Every row gives one point. A path goes straight from each point to the next, and from the last back to the first. The post is the endless flat space through its rows: a point in 2 columns, a line in 3, a plane in 4, and so on, so that a path can go around it. How many times does the path go around the post? Going back the other way cancels.

Post (1 x 2)
[[-2.8  0.5]]
Path (11 x 2)
[[ 4.2  1.5]
 [ 0.7 -2.4]
 [-1.5 -4.8]
 [-7.0 -3.7]
 [-7.1  1.7]
 [-3.9  3.3]
 [-1.5  5.4]
 [-5.2  2.8]
 [-9.5  1.0]
 [-4.1 -5.7]
 [-1.5 -2.0]]
Times around: 0

Post (3 x 4)
[[ 1.9  0.6 -0.8  4.4]
 [ 1.9  0.9  4.4  2.4]
 [ 1.2  4.2 -9.8 -2.7]]
Path (14 x 4)
[[  6.6   9.6  -3.9  -2.7]
 [  0.3   5.3  -1.5   2.7]
 [ -2.0   5.8   0.0   0.5]
 [  1.7   4.4  -5.9   3.6]
 [  6.8   0.7  -2.9   6.7]
 [  4.4  -1.7   0.4  -2.2]
 [  0.2  -0.6   0.8   1.0]
 [ -2.5   2.4  -5.0   4.6]
 [  3.0  10.5   0.6  -0.3]
 [  4.5   4.1  -3.2  -0.4]
 [  4.6  -1.9   1.0  -0.3]
 [ -3.3  -2.6  -4.7  -3.6]
 [ -1.2   3.9 -12.0   6.0]
 [  1.8   4.6   5.2   3.7]]
Times around: 2

Post (7 x 8)
[[-2.2  1.3  1.5  6.5  4.1  1.7 -0.6 -0.7]
 [ 0.7 -1.0 -2.5 -2.9 -2.6  4.4 -4.8 -3.8]
 [ 0.1 -2.9  4.4  5.7  1.2 -4.0 -1.9 -5.3]
 [-3.2  0.9  3.3 -8.0  0.1 -3.3 -4.6  9.8]
 [-1.2 -2.7  4.3  0.7  3.9 -1.9  3.2 -6.9]
 [-2.3  2.3 -2.0  4.1  1.8 -4.0  2.3 -4.5]
 [ 6.8 -3.2  7.1 -7.9 -3.3  2.0  5.5 -2.6]]
Path (22 x 8)
[[  3.6  -4.3   2.9   5.3   2.3   4.8   4.5   2.0]
 [ -3.7  -4.8   5.3   2.6   1.8   1.6   2.2  -4.9]
 [ -7.1  -2.3   6.1   4.4   2.6   1.5  -1.9 -10.4]
 [ -1.0   2.2   1.1  -0.7   2.3   1.2  -0.8  -2.9]
 [ -1.7   0.4   1.5   5.4   9.0  -1.2  -7.2  -3.8]
 [  1.0  -6.5  -1.2   0.0   4.0   4.3  -0.3  -8.1]
 [ -7.6  -9.4   2.3   5.6   7.4  -2.3  -4.9  -5.8]
 [ -0.1   3.7   3.7   0.9  -4.5   2.1   3.8   8.0]
 [  0.7   2.5   8.9  -1.0   1.2   1.1   3.4   2.3]
 [  0.5  -2.2   1.5  -3.2  -3.9   1.1 -13.9  -2.9]
 [ -0.6   1.4  -5.5  -3.6   4.0   0.0  -2.1  -9.3]
 [  2.1  -3.6  -2.6  -2.6  -3.1  -4.5  -2.0   1.9]
 [ -2.2  -9.0   0.9  -3.3  -1.2   0.3  -2.2   0.7]
 [  1.8  -3.4  -1.6   8.6  -1.5  -2.9   1.2  -2.7]
 [  2.5  -0.6   1.7   0.7  -0.4   3.3  -0.5   3.1]
 [ -3.1  -1.7   2.1   2.8   2.6  -5.7  11.9  -4.1]
 [ -1.6  -5.0   8.1  -1.7  -1.0   0.6  -1.0  -7.5]
 [ -4.7   6.0  -0.6   3.7   1.2  -0.2  -0.5  -7.5]
 [  5.0   3.5   4.1   2.2   3.1  -3.6   5.8  -5.6]
 [  2.9  -2.3   3.3   6.1   2.3  -5.3  -3.3  -0.8]
 [  4.3  -1.2  -0.9   6.4  -0.7  -0.2   4.2  -1.4]
 [ 10.6  -6.4   7.9   1.6   0.8  -3.3   4.2   0.6]]
Times around: 3

Post (10 x 11)
[[ -5.8  -7.5  -7.0  -3.4  -0.1   3.2  -0.5   3.5   0.6  -0.1   0.3]
 [ -4.5  -2.5  -5.9  -4.0   1.5  -3.6   0.2   3.2  -1.4   3.2   5.1]
 [  3.4  -1.3   3.2  10.5  -1.5  -2.5  -5.4   0.8   2.8  -2.2   0.8]
 [  6.7   0.2   6.1   6.4  -1.1   2.4 -11.8  -0.7  -1.6  -5.2   0.7]
 [ -4.6  -4.7  -2.9  -7.6  -1.0  -4.9   0.6   1.1   4.6  -2.0   2.3]
 [ 10.7   0.1   9.5   5.7  -3.2   4.1  -5.6   3.8   0.4  -2.1  -1.3]
 [  3.8  -1.4  11.0   4.3   3.0   2.5  -4.7   6.0  -0.8  -8.6   3.1]
 [ -1.4   0.1  -2.5   3.0  -4.6  -0.5   3.2  -6.2   0.7   0.7   3.3]
 [ -9.4  -6.6   1.3  -2.8  -1.0  -4.4   0.6   2.3  -1.2   4.0   4.5]
 [ -4.9  -6.6  -3.5  -3.0  -2.1  -5.1   2.0   2.8  -6.4  -0.7   0.1]]
Path (26 x 11)
[[  3.2  -0.9   0.1  -1.8   0.4  -5.3  -3.9   8.6   6.1  -4.3   4.9]
 [ -0.4  -1.3   3.1   3.2  -6.5  -1.1  -0.4  -0.2  -4.5  -0.9  -2.5]
 [ -0.5   0.4  -3.6  -2.4   3.7  -2.3  -1.8   3.8  -3.2  -3.1   0.2]
 [ -0.1  -1.3  -1.8  -0.2  -0.2  -5.2  -5.6  -4.8   0.5  -4.2   1.5]
 [ -0.7  -7.1  -3.8   2.3   0.4   3.0  -6.2  -1.1  -5.7  -6.5   4.3]
 [ -4.4  -4.5   2.6  -1.2  -0.2   0.8   0.3   8.5   3.2   1.8   5.8]
 [  1.6   2.5   2.6   9.1   0.3  -0.8  -7.3  -0.6  -6.4  -3.2   3.0]
 [ -0.8  -3.3  -3.9   1.9   2.0   0.9   1.9   3.0  -2.5   1.0  -4.9]
 [  4.2  -4.0  -1.6   1.0  -2.2  -5.1  -7.6  -5.2  -1.2  -0.1  -1.2]
 [ -4.3  -3.8   0.9  10.9   0.8   2.9  -6.7  -5.4  -4.8  -3.3   9.5]
 [  4.4  -2.3   6.1   6.1  -4.9   1.4  -3.4   6.1  -1.1   5.4   2.6]
 [  0.6   0.4   6.6  -5.4  -3.2  -0.3  -5.7  -5.4  10.0  -6.4   9.1]
 [ -2.5  -3.1  -0.6  -4.1  -4.5  -7.5  -1.8   2.5  -5.9  -0.2   0.2]
 [  0.7  -1.6   1.5  -1.4  -1.3   0.6   1.9   7.1  -0.7   1.2  -4.3]
 [ -1.3  -6.7 -12.4   4.2   2.6   1.7  -2.1   0.0   0.0  -1.7  -5.9]
 [ -3.6  -8.5   3.4  -1.1  -2.2  -2.4  -9.5  -1.8   6.8  -2.2   3.8]
 [ -1.2  -3.9  -4.5   0.0  -4.5  -1.8   3.4   4.3  -8.3   3.5   7.6]
 [  0.0  -8.8   1.7   0.8  -2.9  -3.5   4.6  -0.7  -7.7  -0.3   1.3]
 [ -2.3  -5.9   3.6   0.8  -0.9  -1.3   1.7   3.0  -4.4   1.1   2.3]
 [ -1.9  -9.4   2.5   1.4  -5.2  -6.2  -8.8  -1.3   4.4  -1.0   2.7]
 [  7.6   0.8   1.3  -2.4  -2.1   2.2  -4.8   6.3   1.0   1.8   2.9]
 [ -4.4  -0.5  -2.2  -1.7  -2.6  -2.9   3.7   1.4   2.9   4.5   4.0]
 [ -0.6  -0.8  -0.4   3.9  -2.2  -1.6  -5.9   0.7  -3.5  -6.7   7.5]
 [ -1.2  -4.0   2.3  -3.2   3.0  -0.2   1.9   4.2   7.2  -5.5  10.1]
 [ -0.1  -3.5  -6.0  -3.1  -1.6   0.0   8.3   2.8  -4.2   5.9   0.7]
 [  1.6  -3.7   4.2   5.3  -1.4   2.0   2.9   0.9   1.8  -4.0   4.6]]
Times around: 3
